Every row gives one point. Each copy is the shape, with its points in the same order, stretched, turned, moved and blurred by noise. Some copies are also mirrored. Which?
In the rows, 128 means zero.

Shape (7 x 3):
[[138 162 174]
 [159 139 115]
 [152  83 130]
 [ 60 150  95]
 [160 144 166]
 [104 108 174]
 [129  99 177]]
Copy 1 (7 x 3):
[[122 188 121]
 [171 132 141]
 [131 121 215]
 [121  56  67]
 [134 194 141]
 [ 55 139 147]
 [ 68 156 180]]
Copy 1 is: only turned
Copy 2 (7 x 3):
[[162  95 132]
 [134 131 112]
 [ 93  99 105]
 [112 145 187]
 [151  95 113]
 [112  71 149]
 [110  67 127]]
Copy 2 is: only turned
Copy 3 (7 x 3):
[[115 186 129]
 [170 144 148]
 [125 115 175]
 [147 109  69]
 [126 180 147]
 [ 79 149 128]
 [ 75 155 151]]
Copy 3 is: only turned
Copy 4 (7 x 3):
[[ 65 138 144]
 [103 101 115]
 [125  75 154]
 [146 183 110]
 [ 70 110 142]
 [107 134 174]
 [101 106 178]]
Copy 4 is: mirrored

Shape (9 x 3):
[[177 111 102]
 [152 182  97]
 [127 112 127]
 [175  86 138]
 [169 172 107]
 [174 134  96]
 [140 124 150]
 [125  79 133]
 [ 71 188 212]]
Copy 1 (9 x 3):
[[122 151  94]
 [178 174 104]
 [128 116 127]
 [ 95 142 123]
 [163 182 108]
 [138 163  93]
 [123 136 145]
 [102  97 131]
 [167 132 219]]
Copy 1 is: mirrored
Copy 2 (9 x 3):
[[163 156 112]
 [127 157 179]
 [131 118 105]
 [177 120  88]
 [143 150 172]
 [152 162 133]
 [146 100 123]
 [139 111  73]
 [ 97  24 180]]
Copy 2 is: only turned

Shape (9 x 4):
[[148 104  90  88]
 [179 124 103 170]
 [148 127 142 176]
 [162 158 151  89]
 [166 150 137  90]
 [100 198 142  80]
 [113 133 133  95]
 [175 120  90 159]
 [144 110 123 147]]
Copy 1 (9 x 4):
[[117 217 110 108]
 [153 175 187  60]
 [166 123 165  91]
 [173 197 145 176]
 [161 209 140 165]
 [115 164 154 249]
 [119 166 110 171]
 [135 188 177  60]
 [146 152 140  87]]
Copy 1 is: mirrored
Copy 2 (9 x 4):
[[139  70 102 123]
 [149 146  97  74]
 [154 174 107 109]
 [161 110 174 124]
 [162 101 157 112]
 [ 79 112 197 151]
 [121 111 140 160]
 [143 134  84  77]
 [140 137  95 117]]
Copy 2 is: only turned
Copy 3 (9 x 4):
[[138 107 111  89]
 [190 115 131 148]
 [151 118 154 163]
 [121 171 135 125]
 [131 158 132 112]
 [ 45 185 112 154]
 [ 91 135 130 126]
 [185 106 118 131]
 [150 106 139 138]]
Copy 3 is: only turned
Copy 4 (9 x 4):
[[124  64 107 106]
 [145  93  76 155]
 [131 127  83 148]
 [168 124 113  95]
 [163 103 108  99]
 [196 120 183 106]
 [134 108 138 102]
 [143  83  79 153]
 [116 105  93 139]]
Copy 4 is: mirrored

Shape (9 x 6):
[[ 63  64 162 144 148 186]
 [125 162 131  68 102 115]
 [134 190 107 122 121  86]
 [145 159 107  90  75  74]
 [178 118 136 127 170 122]
 [ 99 143  92  87 131  90]
 [119 116 145 153 167 186]
 [157 101 130 159 124 102]
 [126 120  75 109  90 125]]
Copy 1 (9 x 6):
[[ 62  71 144  69  97 178]
 [ 89 122 121 157 165  72]
 [117 175 146 157 174  84]
 [105 166  93 179 155  84]
 [148  96 181 170 105 124]
 [ 59 148 144 166 157  89]
 [120  87 172  83  94 126]
 [141 137 122 156 101 142]
 [ 85 152 102 149 102  88]]
Copy 1 is: mirrored
Copy 2 (9 x 6):
[[ 81 103 238 130 175 144]
 [ 97 111 149 137  68  81]
 [106 160 103 144  89  87]
 [127 115 106 126  38 114]
 [118 121 140  73 145  95]
 [ 67 131 146 118  67 107]
 [ 90 122 169 134 186 106]
 [151 135 122  92 133 134]
 [ 76  84  86 128  91 119]]
Copy 2 is: mirrored

Shape (11 x 6):
[[175 154 113 125 172 154]
 [ 71 106 138 180 121 184]
 [186 107 131 117 158 171]
 [181 151 211 104  58 128]
 [147  97 134  93 142  81]
 [111 107 114 114 173 135]
 [128 148 123 141 119 196]
 [127 131 155 100 172  65]
 [159 151 106 104 112 186]
 [ 86 150 129 138 111  62]
 [180 115 153 183 147  83]]
Copy 1 (11 x 6):
[[ 61 141 126  91 114  87]
 [172  98  53 110 131 175]
 [ 90  99 139  57 102 119]
 [114  96 214 158 169 203]
 [134 116 157 120 115  86]
 [132 123 104  77 118  81]
 [115 147 103  89 125 161]
 [125 114 143 143 148  54]
 [ 99 171 150  81 111 152]
 [161 153 122 208 131  99]
 [ 82  47 106 184  99  94]]
Copy 1 is: mirrored
Copy 2 (11 x 6):
[[142 143 124 139 190 142]
 [ 79  54 131 120 106 111]
 [111 162 149 117 187 146]
 [ 77 247 140 147 116 135]
 [152 162 153  91 121 139]
 [143  95 129  97 141 108]
 [ 95 119 102 134 150 132]
 [166 153 158 127 122  95]
 [106 161  89 117 166 153]
 [153 105 124 137  68 123]
 [144 137 190 158 138 160]]
Copy 2 is: only turned

Shape (12 x 8):
[[122 157 165 114 168 110 136 133]
 [118 171 151  44 149 188 143 147]
 [125 172 134 157 142 133 136 102]
 [138 111 124 138 145 114  67  94]
 [ 97 134 155 156 124 103 154  97]
 [141 178 148  76 125 108 100 146]
 [122 124 144 171 127 137 125 151]
 [120 128  71  85 139 135 147 137]
 [ 83 121  99 170 148 116 114 132]
 [117 115 156 145 137 249 100  83]
 [130 137 167 154 149 102 131 139]
 [ 70 131 118 146 135 105 144 105]]
Copy 1 (12 x 8):
[[146 162 166 106  83 159 130 145]
 [118 171 144  50 121 221 126  90]
 [100 162 165 149  95 152 153 119]
 [116 136 108 134  89 117  89 122]
 [143 149 151 177  98 173 153 133]
 [123 144 129  54  54 145 145 129]
 [125 134 132 144 146 136 148 162]
 [151 125 130  90 139 163 144  69]
 [159 169 124 157 136 114 145 120]
 [ 52 173 102 164 174 213  86  95]
 [136 137 161 134 103 136 137 175]
 [164 167 135 166 111 158 156 102]]
Copy 1 is: mirrored
Copy 2 (12 x 8):
[[137 117 191 142 134 111 119 150]
 [123  70 215 150  95 122 118  83]
 [121 139 181 108 116  77 165 144]
 [130 142 115  82 173  88  72 130]
 [127 139 145 145 154  80 173 144]
 [143  89 177 144 103  80  70 145]
 [142 143 116 135 117 127 150 127]
 [112  56 149 100 142 134 130 124]
 [ 89 137 113 109 148 122 137 145]
 [123 167 138  97 126 115 155  25]
 [148 137 152 142 137 114 134 155]
 [ 89 125 135 127 152  95 163 148]]
Copy 2 is: only turned
Copy 3 (12 x 8):
[[ 88 123 128 141  76 159 170 138]
 [ 61  73  98 164 158 168 135 115]
 [142 123 131 167  88 161 136 115]
 [159 159 130 155 134 121 175 115]
 [145 123 169 122  63 158 156 133]
 [ 73 161 111 147 132 146 136 115]
 [122 116 111 142 101 110 119 139]
 [115 109 106 126 133 141 167  62]
 [144 111 148 138  90 101 158  86]
 [185  45 114 202 184 141 108 133]
 [109 132 118 135  68 136 154 157]
 [142 105 182 124  74 137 175  99]]
Copy 3 is: only turned

Shape (14 x 9):
[[144 132  95 152 118 107  89  96  96]
 [121 116 108 139 113 107 151 115 105]
 [143 132 109 136 186 150 143 106 117]
 [143 157 176 123 115 122 129 100 100]
 [147 174 144 126 114 150 137 114  98]
 [ 89 131 116 120 122  93 131 105  93]
 [127 123 115 120 119 249 131 113 100]
 [141 136 121 155 132 123 150 100 105]
 [ 97 121 139 176 119  97 117 138  94]
 [ 78 156 108 138 114  95 119 103 161]
 [114 123 108 142 144 102 141 226  93]
 [141 121 138 130 127 111 118 178 133]
 [128 156 121 128 123 138 149 100 101]
 [146 135 140 142 121 115 108 100 100]]
Copy 1 (14 x 9):
[[193 132 113 130 143 139 143 110 145]
 [144 135 115 138  98 123 159 105 125]
 [141 108 144 158 134 139 113 119 112]
 [127 121  80 127 145 110 145 152 142]
 [128 129 106 119 143  94 127 129 115]
 [126 120 119 124 123 144 185 101 136]
 [135 132 169 162 173  59  81  62 152]
 [144 132 103 152 125 119 139 115 118]
 [137 180 112 132 139 153 144  99 149]
 [135 154 142 133 142 136 211 150 115]
 [123 190 157  73  76 174 110  89 116]
 [151 168 138  98 103 145 126 148 141]
 [128 119 113 134 131 105 146 112 113]
 [161 127  95 138 146 129 139 132 151]]
Copy 1 is: only turned
Copy 2 (14 x 9):
[[110 152 172 134 104 105 132 157 118]
 [137 130 178 137 135 143 122 127 109]
 [ 90 189 128 148 146 147 129 142 121]
 [121 132 148 179 104 114 110  95 146]
 [122 127 146 158  98 137 117 112 167]
 [130 144 175 126 104 109  95 120  92]
 [152 194 104 140  84 172 168 124 162]
 [122 149 169 153 152 148 132 128 141]
 [180  99 146 148 135  94  88 141 123]
 [134 126 114  76 169  75 130 119 102]
 [181  41 126 152 112 131  46 173 100]
 [149  73 105 158 129 109 103 147  97]
 [118 153 160 142 118 145 125 113 143]
 [120 141 157 164 111 107 125 128 128]]
Copy 2 is: mirrored

Shape (13 x 9):
[[149 144  95 179 177  89 126 108 173]
 [144 124 102 143 194  95 152  93  96]
 [103  94 171 100 117 100 129 131 154]
 [155 141 108 119 171 134  69  93 118]
 [161 164 115 132  92  85 162  82  84]
 [105 177 105 106 101 134 159 178 123]
 [185 161 163 125 102 173  84 176 121]
 [ 86 164 139 156 196  89 133 157 169]
 [177 112 134 110  98 157 148 113 185]
 [ 81  99 106 201 151 139 143 110 165]
 [111 157 158 175 102  92 125 106 118]
 [161 146  75 108 177 107 116 162 121]
 [103 163 144 142 103 148 165 136 153]]
Copy 1 (13 x 9):
[[107 137  65 154 154  61  94 119 145]
 [ 77 162  98 134 154  85  91 131  83]
 [182 139 142 148 182 142 132 125  94]
 [147 178 112 118  97  71 138 137 104]
 [ 90 202 120 115 122 144  82 204 156]
 [ 95 147 135  79 136 154 146 144 194]
 [162 138 121  76  76 148 100 130 154]
 [111 121  46 117 192 102 126  73 136]
 [166 106 160 119 124  99  97 182 144]
 [110  76  61 185 164 110 135 124 104]
 [129 159  58 142 143 166 106 152 136]
 [ 99 174 143 107 133  73 121 101 148]
 [118 104  91  96 142 153 121 163 164]]
Copy 1 is: only turned
Copy 2 (13 x 9):
[[156 112 163 202 133  39 132 157 108]
 [139 146 186 170 213  62 145 153  81]
 [ 78  77 113  72 105 131 175  95 103]
 [153 146 176 174 192 123 172 134 140]
 [ 93 144 226 129 152  57 161 134  79]
 [111 185 120 121 108 115  52  69 100]
 [169 205  98 117  91 107 136 128 107]
 [143 138  93 173 127  83 116  89  63]
 [155  92 144  93  56 109 113 129 126]
 [ 98 120 119 166 140 131 113 155 100]
 [ 72 140 162 134 127  98 185 124  63]
 [169 168 144 176 175  42 102 125 134]
 [115 147 119 121  74 137  85  91  70]]
Copy 2 is: only turned

Shape (14 x 11):
[[198 208 108 126 179 143 128 105 102 134 166]
 [126  68 139 174 117  37 106  96 115 133  87]
 [ 91 113 142 142 102 113 169 139 215  73 175]
 [162 211 118 152 159 139  94 137 194 147 118]
 [122  86 114 108  51  59  99 113 133  76 130]
 [174 129 135 115 152 131 148  98 172  88 116]
 [154 198  88 122 141 126 132 127 107 125  73]
 [105 122 158  99  97 134 160 137  96  77 157]
 [ 95  78 122 136 139 125 100 104 109  85 121]
 [161 149 123  96 127 127  96 150 138 205  93]
 [153 127 100 112 170 132 136 163  97 160 145]
 [ 94 186 171  94 165 116 123 154 120  63 147]
 [102 185 139 106 167 150 163  83 148 102 174]
 [106 143 107  82 150  65 137 124 142  91 177]]
Copy 1 (14 x 11):
[[194 138 168 161 104 154  69  72  82 166 163]
 [108 134 203 151 117  65 181 178 149  94 165]
 [ 63 147  98 115 148  83  55 121 173 181 167]
 [107 121 112 184 100 153 113  99  89 227 180]
 [ 78 141 161  48  88  77 140 136 133 113 186]
 [109 124 139 159  86  82  74  79 140 143 139]
 [162 131 123 159 100 130 159  75  96 132 185]
 [116 181 114  89 145 116  87  98 126 103 125]
 [124 115 127 111 136  73 123 166 111  99 128]
 [110 128 128 152  64 178 162 119 118 163 119]
 [187 148 143 143  95 149 100 150 132 127 134]
 [117 202  91 114 153 107 103  81  93 183 130]
 [134 115 109 145 168 117  64  61 123 199 124]
 [142 149 152  88 122  83  97 111 152 191 161]]
Copy 1 is: only turned
Copy 2 (14 x 11):
[[154  86  25 190 140 110 136 133 115 169  89]
 [164 150 208  99 198 157  97 101  75 102  95]
 [140 162 135  64 131  30  99 160 168 112 174]
 [139 191  90 169 159  77 122 178 104 193  93]
 [138 111 156  91 159 161  64 165 126  73 133]
 [ 98 133 103 154 143  85 115 106 140 122 103]
 [ 92 126  95 161 146 192 162 127  92 178 106]
 [121  76 128 118  97 122 145 142 136 101 194]
 [147 129 185 163 171 158 151 114 153 112 131]
 [133 165 147 155  75 147 115 131  80 168  85]
 [152 116 119 154  79 129 166 117 133 153  85]
 [110  75 129 141 144  90 154 178 145 175 164]
 [138  95  83 135 139  88 120 103 156 186 168]
 [146  76 116  83 138 108  88 135 169 166 114]]
Copy 2 is: mirrored

Shape (16 x 12):
[[ 97 149  52 117 116  69 191 139 187 122 144  83]
 [118 113  86  64 137 103 108 203 196 208 170 144]
 [134 119  58 139 118  91  87 155 215 136 102 118]
 [143  78  95  75 100 136  82 128 169 182 156 135]
 [147 136  85 122 117  98 103 192 143 205 153 121]
 [127  97 172 175 173 100 128 109 124  63 130 133]
 [167 126 127 140 132 152 159 134  96  84  95 154]
 [126 128 134 211 147 123 153  78  94 116  95 150]
 [ 64 180 119 134  78 101 133 143 156  85 137  74]
 [161 105 183 188 174 179 163  97 131 120  80 106]
 [123 124 178 175 134 145 173 108 137 104  78 196]
 [147  86  99  77 153 126  90 204 149 170  89 146]
 [213  81 176 148 111 152 126 177 148 143 150 172]
 [170  50 102  91 115 113 107 177 148 175 139 145]
 [ 90 151 157 158  87  40 174  94 144  91  79  73]
 [197 151 155 101 149 119 118 122 141 137 126 160]]
Copy 1 (16 x 12):
[[180 160 178 168 139 144  77 159 143 127 134 107]
 [143 162 131 176 236 132 121 132  94 123 126 141]
 [140 131 164 186 203 122 128 153 126  75 172 145]
 [117  91 150 169 202 146 145 114  93 131 131 167]
 [120 156 164 151 229 144 152 123 133 133 152 109]
 [102 116 114 138 110 162 105 101 170  94 159 118]
 [121 113 155  73 103 119 105 112 163 125 148 133]
 [111 101 138 100 108 155 119 157 186 118 157  92]
 [128 134 171 178 118  98 120 121 177 125 116 120]
 [140 115 118  55  72 151 159 123 147 102 135  91]
 [ 99 132 121  83  96 116 112 168 150 103 111 116]
 [142 122 138 121 229 138 128  98 109  75 123 157]
 [ 72 161 136 102 154 141 167 111 114 118 158 145]
 [113 132 152 142 208 176 132 106  96 106 138 168]
 [120 115 198 152  92 147 102 123 158  78 109  78]
 [ 97 112 153 105 154  96 130  93 106 117 150 106]]
Copy 1 is: mirrored
Copy 2 (16 x 12):
[[ 98  84 130 152  56 112 139 118 163 195 105 118]
 [147  15 123 118 125 170 184 124 189 127 104 105]
 [100  70 147  73  62 149 204 144 161 133 122 113]
 [132  82 150  65 157 147 147 119 149 118  95 110]
 [140  52 147 119 117 187 156 135 172 103  93 151]
 [137 172  61 119 124 103  96 130  93 118 134 128]
 [120 172 109 133 137 134 124  69 118  91 146 144]
 [100 161 100 126 135 100  91 134  96  92 141 173]
 [166 146 143 163  88  91 182 154 129 192 127 163]
 [141 155  83  75 112 134  70  82 103 101 181 175]
 [122 135  89 136 138 101 129  81  77  85 172 158]
 [134  72 107  86 105 152 204 104 193  69 120 137]
 [177 114 113  75 154 183 117  54  71  71 134  99]
 [151  75 132  70 134 147 139  93 146  79  75  98]
 [131 156  87 131  55  47 169 119  99 171  82 190]
 [122 122  78 106 175 185 129  86 112 122 128 143]]
Copy 2 is: only turned
